Rows are points. Examples show where two turns around zero, p and q, send a point. Write where each new point lands after one turn and then the other. Backwards means that the second turn is done in reverse. Each puzzle has new turns, and all numbers are rounded.
In the rows, 128 means zero.

Turn p:
[156  99] -> [161 105]
[151 138] -> [149 142]
[ 77 147] -> [ 74 137]
Turn q:
[179 108] -> [138 182]
[130 144] -> [112 127]
[108 164] -> [ 97 101]
[95 96] -> [166 102]
Where do these land?
q, then p backwards: [ 80 115] -> [142  80]
p, then q: [188 138] -> [ 97 180]
q, then p: [104 141] -> [125 101]
q, then p: [140 118] -> [133 143]

Turn p:
[169  93 151  78] -> [203 122 119 115]
[121 161 115 167] -> [ 85 150 145 144]
[143 138  82 177] -> [ 98 129 172 173]
[125  82 137  76] -> [176  88 101 110]
[103 151 146 121] -> [109 142 102 111]
[100 116 168 141] -> [113 124 128  79]
[136 154  97 137] -> [113 141 131 165]
Turn q:
[101 166  99 145] -> [ 94 171 138 115]
[104 140 149 150] -> [111 123 132  91]
[140  68 138 118] -> [151  91  87 147]
[160 176 102 148] -> [ 95 146 177 153]
[135  90 152  80] -> [187 108 107 134]
Where do these land?
p, then q: [152 113 141 102] -> [135 116 147 161]
p, then q: [133 161 161  96] -> [125 169 158 154]
p, then q: [144 121  71 152] -> [ 93  84 115  99]
q, then p: [139  70 161 170] -> [140  51 142 133]
p, then q: [ 92 154 144 147] -> [137 169 115 102]
p, then q: [107 149  89 101] -> [ 81 141 102 139]

Turn p:
[131 134 157 157 138 156] -> [121 147 160 158 119 141]
[ 98  82 117 127 120 168] -> [118  93 145 120  73 137]
[133 135 104 157 115 112] -> [124 107 136 139 154 103]
[107 137 129 133 161 164] -> [ 95 146 127 149  95 130]
[122 137 148 112 155  31] -> [105 148 102  75 205 151]
[107 145 129 130 104 109] -> [128 135 142 103 141 102]
[198 125 112  79 102 156] -> [207 119  85 151 110 131]
Turn q:
[167  94 167 164  96 173] -> [113  90  91 143  59 153]
[139 101 100 144 129 106] -> [105 132 115 154 135  97]
[145 173 173  95 137  81] -> [154 196 152  92 105 130]
[170 168 127 111 119 106] -> [137 187 127 140 121 150]
[104 118  94 159 177 155] -> [155  80 141 163 157 103]
[ 74 121 131 150  98 150] -> [ 95  79 155 111 135 144]
[125 132 120  75 115 112] -> [123 160 110  95 157 135]
[100 117 112 126 153 141] -> [141 101 132 126 155 112]
Where do these land?
p, then q: [147 161 115 128 139 143] -> [118 139 154 160 129 122]
p, then q: [127 170 126  89 168 155] -> [104 146 164 160 164 162]
p, then q: [135  92  86 133  62 186] -> [ 62 145  79 127  70 106]
p, then q: [116 109 123 158 112  99] -> [146 115 117  98 119  97]
p, then q: [120 153 152 123 152 156] -> [121 131 164 134 128 163]
p, then q: [ 63  91  94 161 144 120] -> [ 96  90 132  61 145  98]
p, then q: [119 155 163 108 141  77] -> [184 146 141 120 165 143]
p, then q backwards: [144 107 138 122 136  99] -> [117 138 118 104 119 155]
q, then p: [180 114 156 130  99 116] -> [144 119 139 118 121  64]

Turn p:
[160 163 158 169 164 177 125 125] -> [195 160 134 136 140 180 123 135]
[178 137 150 153 100 117 123 155] -> [146 187 147 106 121 111 117 112]
[188 128 177 125 157 148  92 164] -> [189 173 159 151 149 105  94 149]
[192 163 184 133 139 112 108 106] -> [176 150 176 107 134 139  67 108]
[115 126  76 119 130 135 141 142] -> [126 110  90 139 111 113 159 120]
[ 89  78 108 121 135  91 177 144] -> [ 73 103 139 153 144 105 181 103]
[ 65 112  89 133 133 105 113 117] -> [ 69 100  90 156 122 139 129 125]
[135 169 130  87 124 111 128  91] -> [142  83 127  91 127 127  93 113]
[ 78 174 150 106  88 151 140 129] -> [115 114  94  66 166 143 131 155]
[112  46  88 130 108 143 136 116] -> [ 82 116 142 158  79 114 177 161]
[ 96 112  97 133 130 117 123 116] -> [ 94 109 109 147 113 135 135 126]
Turn q:
[ 34 180 125 140 133 185 127 113] -> [ 98 157  91 185 107 153  62  70]
[138 119 102 115 105 107 153 138] -> [123 100 126 131 120 119 169 123]
[145 210 120 169 109 108 145 149] -> [138 119  58 139 184  92 133 104]
[124  99 112 126 142 105 126  98] -> [150 130 169 136 112 118 138 122]
[140  95 104 120 159 134 111 138] -> [144 111 161  96 120 150 124 120]
[155 113 109 108  96 147 113 102] -> [155 133 121 133 105 162 161 148]
[137 121 216 109 213 118 150 152] -> [ 65 162 190  91 192 114  92 153]
[130  93 134 148 102 165 118 119] -> [141 112 123 143 101 153 109 167]
[149 123 130 117  93  83 109 143] -> [138 129 111  99 111  93 165 146]
Where do these land?
q, then p: [ 91 134  96 175 125 146 120 175] -> [ 93 117 132 156  67 116 105 156]
p, then q: [160 159 140 112 189 137 128 124] -> [177 127 148 106 160 144 126 168]
p, then q: [117  81 142  94 122 164 111 182] -> [103  90 124  93 160  71 122 104]
p, then q: [156 131 150 167 100  95 160 153] -> [112 188 123 162 156 124 143 113]
p, then q backwards: [132  70 178 137 130 160 160 149] -> [172 102 158  97 144 103 159  82]
p, then q backwards: [143 136 106 144 103 138 133 106] -> [119 113 112 104 114 134  98 135]
p, then q: [100 156  86  70 202 153 125  91] -> [180  54 179 107 101 153 121 169]
q, then p: [101 160 145  71 113 123 118  84] -> [137 125  90  73 138 174 134 100]
q, then p: [129 139 165 188 152 108 130 113] -> [133 152 129 170 138 119  76  96]
p, then q: [153 118 113 123  70  99 103 105] -> [115 163  95 125  76 106 153 129]
p, then q: [126 124  88 127 102  85 120 127] -> [140 141 124 157  83 105 144 111]

Turn p:
[100 112 177 135  66 113 131 155 133  94  90] -> [101  92  97  74 147  67 102 114 125 133 132]
[160 108 108 127 140 147 139 128  93 136 186] -> [153 144 167 171 101 125 117 137 123  93 102]
[ 92 114 128 136 148 109 103 120 102 159 113] -> [131 108 152 103 122 151 142 140  95 125 163]
[169 117 121 133  89 106 124 105 162 154  56] -> [152  79  67 131 164 133 156 116 103 165 107]
[174 128 125 119 152 107 159 168 104 135 129] -> [154 155 150 147 175 114 121 160 116 123 105]
[ 96 133 145 129 146 116 151 102 124 106 167] -> [120 143 167 122 105 106 148 116 163 127 149]
[168 119 165 144 134 105  67 141 195 135 185] -> [151  91 162 124 127 172  66 103 181 172  90]
[ 55 118 115 145 162 223 142  68 157  93  54] -> [ 66 119  51 174  93 131 157 120 140 124 242]
[159 149  89 155 129 103 121 143 109 135 135] -> [140 147 137 133 119 138 132 165 102 154  89]
[ 43 132 108 104 131 135 136 142 142 141 176] -> [126 150 136  75  85 149 136 141 172  77 156]
[157 161 140 133 120 143 142 126  99 154 103] -> [ 97 126 127 149 160 132 151 132  98 120 101]
[162 145 115  75 119 129 121 137 115  94 142] -> [143 183 121 133 136 120 108  91 117 122 102]
Turn q:
[119 164 150 135 162 107 154 124 100 123 154] -> [136 150 164 148 129 126 140 135 114 120  73]
[ 98 149 108 135 109 119 154 116 107 100 125] -> [141 171 130 124 125 148 160 131 110 106 133]
[ 95 119 108 131 123 103 137  84 108 114 124] -> [134 166 130 112 140 113 150 124  83 121 141]
[183  62 105  77 139  90 117 126 172 121 103] -> [166  92 101  99 120 112  47 146  95 158 165]
[ 89 135 132 154 139 159 138  98 151 120 143] -> [113 144 158 149 167 122 142 112 134 100 150]
[195 101  98 127 126  94 145 144 180 112 148] -> [200 100 123 102 120 112  74 149 147 114 141]
[148 164 199 117 115 190 133 159 123 100 156] -> [116  67 142 193 125 175 159 148 153 107 105]
[ 95 161 132  99 107 208 112 137 108 191 143] -> [ 90 117 142 168 120 152 183  75 171 183 143]
[ 93 153 199 139  96  94 145 154 109 131 154] -> [102 107 178  97 120 160 176 154 121 111  81]
[111 111 100 140 133 138  66 132 115 124 141] -> [100 143 108 135 121  81 143 152 146 145 155]
[ 89 148 112 123 146  96 144 156 169 110 100] -> [115 173 161 109 112 157  85 144 129 111 143]
[143  55  92 141 140 116 154 120 106 135  97] -> [153 148  72  91 177 121 103 129 111 154 129]
[207 140 131 147 127 151  63 114 115 183  77] -> [ 97  82  53 137  89  85 104  67 149 133 105]
Where do these land?
p, then q: [153 136 134 150 154 158 142 141  82 111 191] -> [ 69 114 134 110 111 140 145 149 132  67 103]
p, then q: [108 100 155  82 124 123 114  98 128 154 115] -> [165 112 128 161 162 107 136 132  89 130 138]
q, then p: [143 143  76 136 113 174 130 129 172 153 132] -> [145 114 130 151  94 150 136  98 182 158 101]
q, then p: [ 98 145 127  84 101 107 151  91  88 166 124] -> [107 119 144 149 144 113 191 106 102  81 114]
q, then p: [114 136 162  89 108 123  83 107 101 122  55] -> [112 130 124  97  63 107 153 139  83  72 141]
p, then q: [130 132 120 144  83 172 155 168 192 155 164] -> [113 143 102 112 121 148  71 149 152 102 206]
q, then p: [120 123 154 114 114  88  97 119  95 156  86] -> [133 133 114  89 119 121 162 117  84  83 145]
p, then q: [122 102 109  99  94 149 129 113 155 132 125] -> [169 136 101 129 125 113 125 124 120 113 166]
p, then q backwards: [137 103 115 197 153 148 214 167 132  87 140] -> [138 116 106 148 182 138  55 164 129  76 191]
p, then q backwards: [133  99  87 167 145 140 128 173 117 119 172] -> [148 147 118 110 162  91 116 170 146  78 144]
q, then p backwards: [ 88 130 117  99 141 142 132 173 159 122 103] -> [109 152 129 141 183 146  93 148 144 119 140]
p, then q backwards: [196 157 151 143 159  48 118 104  96  70 148] -> [ 91 130 109  80 198 106 148 104 101 195 186]
q, then p backwards: [ 80 140 149 131 120 105  95  91 127 114 105] -> [ 94 153 137 130 122 148 126 120  64 123 114]
p, then q backwards: [170 145 138 156 183 115 105 119 149 130 131] -> [109 123 135  78 161 163 152 157 126 142 148]

Turn p:
[130 118 110 179 149 117 102 141 124  97 152 132] -> [110 122 132 109 111 141 115 183 118 152 149 150]
[148 143 113 111 123 161  99 174 171 112  84 123] -> [105 162 149  99 126 142 156 127 141  59 144 140]
[129  95 135 176 137  84 163  91 154 163 121 121] -> [143 108 136 123 149  92 136 126 164 193 168 108]
[ 98 114 123 170  87 158 122  93  84 102 106 146] -> [ 78  92 129 162 141  78 122 165 101 122 109 122]
[170 189 174 120 159  84 149 126 116 162 176 119] -> [169 154 143 148 126 192 126 105 161 194  88 133]
[129 125 177 131  74 148  94 165 131 166 170 173] -> [136 206 104 132 128  88 152 137 106 143  79 166]
[123 110 169 149 162 145 122 170  86 157 105 153] -> [ 81 128  96 109  81 118 160 113 146 155  94 141]
[101 160 113  94 157 169 183 151 148  93 120 157] -> [ 94 140 139  80 135 155  90  90 103  98 110  78]
[164 172 104  99 159 154 113 113 138 170 176 108] -> [141 176 109 168 131 184  86 103 155 125 145 146]
[ 82  92 111 139 124 148 113  94 155  82 103  83] -> [127  89 163 129 105  79  97 147 121  85 173 116]
[120 137  85 104  74 111 120 139 100 115 148  84] -> [172 121 109 168 129 147 139 169  96  89 132 103]
[ 83 132  94  97 114  90 132  97 108  98  99 139] -> [151  60 116 117 161 121 110 141 118  94 109 108]
[187  77 156  97 144  92 153 112 149 147 104 125] -> [156 106 140 118 142 128 178  60 135 158 165 151]
Turn q:
[ 89 142  77  97 112 120  90 141 121 108 161  77] -> [104 197 109 117 125 161 105 114 147 131 185 115]
[107 108 128 118 183 103 134  95  73 141  96 129] -> [ 88 125 122 181 120  85  97 145 101  89 125 129]
[119 162 147 125 116  88  92 162  96 139 154 139] -> [138 144 124 104  95 100 145 135 171  89 162 118]
[142 142 131  92 125 116 147  70  98  84  76  99] -> [ 83 143 150 169 177 116  95 177 155 139 111 146]
[133  90 141 156  98 155 173 107 155 178 159 160] -> [191 125 132 123 127 108 141  83  86 153  78 143]
[ 87 108 155 158 130 155 111  75 152 158  95 145] -> [159 119  94 153 124  99 123 163  79 168 104  98]
[124 163 123 155  83 152 148 157 136 138  87 123] -> [117 120 136  88 144 108 170 141 120 178 145 148]
[ 99 163 161  89 130 173 158 135  87 110 138  77] -> [ 93 154 194 154  93 116 111 126 153 178 153 125]
[158  96  96 141 109 145  71 163 160 150 142 159] -> [156 122 106  55 134 163 135 116  97 101 121  95]
[165  94 130 158 154  87 101 136 153 155 162 122] -> [179  97 110 132 146 143 125  98 120  73 147 110]
[167 139 101 148 140 159 174  96 136  73 121 142] -> [ 95 121 148 158 166 169 166 125 129 143  75 144]
[146  93 173 160 114  72 145 161 127  99 112 160] -> [131  62  97 113 141  90 134 105 179 110 103 133]
[127 166 102  67 169 138 121 167 171 131 159 132] -> [129 134 142 114  71 205 117 138 128 114 157 162]
Where do these land?
p, then q: [155 160 164 161  99 191 161 146 135 166 181  88] -> [159 146 147 146 136  90 210 158 137 166 188 128]
p, then q: [ 85 162  83  95 188 124 127  78 135 148 142 156] -> [132 141  96 115 139 194  96 166  93 105 134  69]
p, then q: [170  80 108 146  75 128 107 140  84 129  99 133] -> [ 90 121 111 147 112 104 160  57 121 120 109 168]
q, then p: [128 101 155 150  90 109  75 186  87 145 101 126] -> [225  98 126 119 112 150 120 116 109 110 153 131]
q, then p backwards: [ 99 145 131 124 162 138 148  91 170 110 163 188] -> [140 154 157 108 126 119  99 160  57 148 158 102]
p, then q backwards: [133 128  85 108 162  97 123 133 164 101 170 134] -> [144 120 107  90 115 125  97 147 182 158 127 101]
p, then q: [ 75 127  91 103 138 137 117 108 167 102 112 129] -> [115 132 113 127 131 167  88 134 175 102 130  90]
p, then q: [178 119 143 163 121 130  92 168 100 123  54 118] -> [119 106 104 133  95 114 136  82 138 191  90 185]
q, then p: [135 155 158 124 103 117 162 105 167 178 127 117] -> [116 152 114 119 156 153 169 109 130 177 122 166]
p, then q: [166  65 164 140 120 124  80 135  88 111 111  90] -> [143 126 110 105 131  76 156  71 143 133  66 159]
q, then p: [122 164 128 108 113 112 128 112 110  91 134 127] -> [128 164 149  93 137 126 117 138 149 119 120 109]
q, then p backwards: [140 132 160  94 118 156 178 157 124 155 127 124] -> [131 114 187 137 157 118 116 105 148  89 133 125]
p, then q: [ 79 125  95 148 176 100 166 105 134 104 143 133] -> [147 143 135 100 125 142  62 118 109 108 164  86]

Turn p:
[148 133 172 132 124 118 138 140 127 140 118 121 114 130] -> [131 150 129 143 125 135 148 105 163 134 129 115 119 135]
[ 76 135 139 128 126 135 133 148 116 104 120 155 111 149] -> [109 140 123 127 117  87 139 140 123 113 137  98 170 132]
[131 107 129 114 137 152 142 140 115 128 132 120 144 118] -> [125 121 132 139 136 120 157 132 117 126 121 157 124 136]
[150 158 115 116 135 124 148 144 171 146 114 156 183 110] -> [126 175 106 111 144 120  96 132 126 149 147 180 103 147]
[149 113 132 119 128 152 147 101 118 116 131 116 105 139] -> [160 111 124 148 112 137 148 111 123 106 125 136 134 117]
[141 161 127 141 112 139 115 125 119 123 138 160 159 123] -> [147 159 142 115 133 133 120 166 126 138 154 135 127 118]
[152 141 118 137 138 122 147 124 115 105 181 119 158 135] -> [135 119 145 114  95 163 142 140 110 152 158 157 134 137]
[140 124 133 125 133 154 112 140 124 140 180 115 119 122] -> [127 116 134 122 150 174 157 138 129 130 124 139 151 129]
[127 143 114 128 138 119 140 133 158 130 105 111 126 178] -> [114 148  96 105  91 132 115 107 120 108 113 123 118 133]
[126 110 113 117 101 112 102 126 119 150 125 138 117 120] -> [140 111 138 116 148 118 112 137 145 139  96 118 131 117]
[ 85 140 125 109 114 116 125 103 116 139 106 126 125 126] -> [111 118 113 139 122  96 110 137 137 134 121 117 133  89]
[143 108 121 174 133 145 133 148 121  97 103 112 128 112] -> [127 128 170 127 135 121 144 111 103  97 142 118  97 147]
[137 108 136 107 138 130  94 114 124 137 124 119 110 138] -> [141 115 113 147 137 144 132 131 125 130  92 108 126 125]
[141 106 112 171 131 119 147  84 123 133 106 115 128 123] -> [142  93 143 138 107 127 106 121 137  98 143 129  84 126]
[119 165 139 109 135 109 136 145 119 142 106 152 112 116] -> [112 167 132 150 129 110 104 120 150 141 123 128 151 124]
[111 113 114 126 117 120 105 126 152 112 148 111 125 120] -> [121  98 119 104 147 135 125 120 106 141 130 111 132 124]
[101 110 139 121 137 109 112 136 139 133 139 127 112 118] -> [107 106 117 132 146 126 126 124 135 142 121 106 142 141]
Turn q:
[104 161 119 129 125 156 124 126 131 113 124 147 152 125] -> [154 119  91 120 116 137 114 132 106 120 131 150 135 133]
[132 138 131 116 107 123 131 131 121  92 140 114 103 144] -> [121 134 115 101 121 116 156 112 128 123 103 110 131 140]
[124 160 155 115 103 128 130 122 147 130 118 125 100 108] -> [129 130 113 150  98 102 128  95 123 134 113 128 111 144]
[138 164 156 111 124 123 138 154 134 134 117 127 120 158] -> [140 133 129 124 127 136 133  95 118 159  87 139 112 128]
[133  90 120 140 159 132 124 109 108 117 116 138 155 117] -> [125 121 141 110 131 136 122 164 156 116 162 146 131 113]
[129 100 118 138 145 155 111 106 100 153 142 111 151 132] -> [126 143 122 139 166 143 137 170 140 122 160 136 120 132]
[116 136 154 132 107 136 142 148 141 119  97 133  86 138] -> [141 117 135 124 105 108 129  99 134 162 110 124 135 165]
[129 104 115 168 138 120 123 135 126 129 140 110 166 115] -> [103 128 150 126 150 129 128 153 107 113 156 149 149 118]
[144 146 151 102 109 102 154 114 150 116 101 122 111 137] -> [125 145 124 124 100 106 132  80 149 148 108 128 126 110]
[103  86 115 129 145 132 148 116 131 140 153 121 154 123] -> [131 146 142 138 157 135 108 146 146  93 145 132 157 128]
[136 139 109 131 131 135 158 133 124 132 131 151 114 119] -> [128 112 121 114 135 132  96 109 128 128 135 109 121 132]
[132 141 146 131  90  98 129 121 121 137 125 147 110 145] -> [127 146 138 128  99 145 145  92 118 143 133 108 120 135]
[158 142 154 106 100 139 117 152 150 120 138 146 111 126] -> [112 141 120 126  96 124 114 128 113 147  84 114 107 141]
[145 146 107 122 104 135 123 133 151 132 110 120 111 141] -> [124 124 104 135 124 115 130 118 116 163 117 106 138 119]
[122 111 108 128 152 123 118 137  92 140 136 108 149  98] -> [104 101 132 142 156 148 137 149 139  98 144 143 125 122]
[127 120 120 152 174 123 111 110 128 133 152 122 130 126] -> [145 125 151 127 154 114 133 156 119 104 148 126 112 110]
[104  91  97 126 162 117  96 127 121 139 136 133 152 124] -> [141 111 147 146 141 151 134 175 137 101 143 125 148 105]
Where do these land?
q, then p: [128 145 136 118 112 111 140 108 128 119 140 137 144 107] -> [144 120 136 123 130 120 116 131 111 132 148 117 144  99]
p, then q: [128 139 119 126 114 139 117 146 110 117 129 152 136 108] -> [127 123 147 129 129 143 125 119 121 123 112 154 101 121]
p, then q: [153 106 135 140 126 150 120 129 129 144 136 120 146 123] -> [138 119 135 106 136 116 105 127 145 144 113 115 119 140]
p, then q: [119 130 154 130 125 127 145 153 106 106 145 136 128 111] -> [132 160 148 129 145 139 115 102 117 115 129 146 127 129]
q, then p: [114 132 114 135 159 144 118 112 138 113 138 117 145 115] -> [134 131 155 126 130 126 120 124 107 151 128 129 139 161]
p, then q: [124 140 133 168 112 138 121 127 116 159  71 110 122 139] -> [131 103 125 127  96  67 149 106 124 116 106 128 130 139]
q, then p backwards: [147 138 118 129 149 152 169 144 129 138 145 125 141 138] -> [131 133 101 121 119 124 104 136 165 147 120 136 126 100]
p, then q: [130 131 129 114 165 140 118 127 129 125  88 128 134 111] -> [145  97 139 110 131 125 153 121 108 133 156 127 118 136]
q, then p: [131 115 117 122 119 106 125 141 143 115 136 113 140 137] -> [110 137 129 139 130 104 134 133 122 140 143 137 111 120]
q, then p: [137 137 134 125 157 135 119 144 162 119 138 128  99 111] -> [127 125 146 138 126 117 121 106 138 143 103  91 109 141]
q, then p: [141 137 120 126 107 114 132  78 107 107 133 107 116 135] -> [119 107 120 121 108 132 108  99 119 142 150 157 151 105]
q, then p: [118 132 138 112 112 145 129 154 113 138 149 118 129 111] -> [124 134 124 124 108 113 127 139 110  92 122 109 130 131]
p, then q backwards: [118 105 118 128 110  83 124 109 123 134 124 149  87 118] -> [118 115 106 115 148 131 160 145 153 129 106 146  88 119]
q, then p: [117  87 125 116 110 155 128 146 151 139 119 137 147 116] -> [109 155 124  90 142 127 134 160 122 125 124 113 107 136]
p, then q: [117 140 137 131 144 144 116 135 154 131 143 138 131 225] -> [109 113  53 110 141 147 136 113 121 143  96 122 180 121]
q, then p: [125 135 121 126 129  64 127  95 111 145 116 133 104 142] -> [142  96 122 145 133 149 144  95 145 127 175 146 119 105]
